Each row is a point. Any point is a mix of the corners, with weights that add up to 1. It lies inside the corners' shape when no weight is negative. Say inside or outside, and name the corners with a negative weight.

Corners:
(1): +1.41 -1.65 +2.81
(2): +1.31 +0.25 +1.20
(3): -0.81 +0.82 -5.31
(4): +0.11 -0.25 +1.80
Points:
+0.40 -0.37 +1.56 -> inside
+0.13 -0.20 +0.96 -> inside
+1.01 -0.44 +0.43 -> outside (4)
+0.39 +0.62 -0.75 -> outside (1)
-0.08 +0.61 -1.99 -> outside (1)
-0.08 +0.43 -1.52 -> outside (1)
-0.16 -0.36 +0.72 -> outside (2)

Corners:
(1): -0.79 -1.27 -1.06 -0.53 -0.71 +1.59 +1.24 -1.25 -2.78 -1.54 +1.60
(2): -4.23 -2.43 -1.35 +1.46 +1.62 -1.21 +2.08 -1.53 -1.77 +0.58 +1.87
(3): +0.87 +0.38 -1.61 -2.07 -0.78 +0.64 +0.54 +1.43 +0.02 +1.53 -0.12
(4): +0.66 -0.56 -2.96 +0.37 -2.59 +0.93 -1.20 +3.10 +0.09 +0.84 -0.91
(5): -0.45 +1.07 -0.80 -1.38 -1.63 -1.13 -2.05 +1.65 +1.22 +1.38 -0.60
(6): +1.73 +1.26 -1.71 -0.69 -2.32 -0.61 -0.26 +0.02 +0.25 +2.07 -0.67
(7): -1.84 -1.46 -0.29 +1.40 +2.71 -1.62 +0.65 -0.05 -3.01 -0.04 +0.84
(8): +0.47 +0.86 +1.63 -1.56 -2.19 +2.54 +2.04 -0.84 +0.17 +0.39 -0.83
(9): -0.16 -0.91 -1.29 -0.64 -0.83 -2.86 -0.71 +2.49 -0.11 +2.08 -0.04
(10): +0.13 +1.85 +1.10 -1.54 -2.01 +1.44 +3.67 -1.87 +0.13 -1.73 -1.16
(11): -0.66 +0.39 -1.95 -0.92 -1.34 -1.48 -1.07 +3.40 -1.19 +2.52 -0.45
(12): +0.26 +0.22 -0.25 -2.76 -1.70 +1.57 +0.49 -1.38 -0.22 +0.61 -2.42
Points:
+0.14 +0.40 -0.85 -1.14 -1.46 +0.09 +0.08 +0.46 +0.08 +1.28 -0.99 -> outside (1)
-0.78 +0.13 -0.07 -0.54 -0.66 +0.63 +0.80 +0.15 -0.67 +0.23 +0.03 -> outside (6, 9, 12)
+0.43 +0.45 -0.70 -1.26 -1.08 -0.42 +0.24 +0.68 -0.42 +1.18 -0.50 -> outside (2, 4)
-0.24 -0.43 -1.19 -0.70 -1.02 -1.16 -0.14 +1.50 -0.57 +1.32 -0.07 -> inside
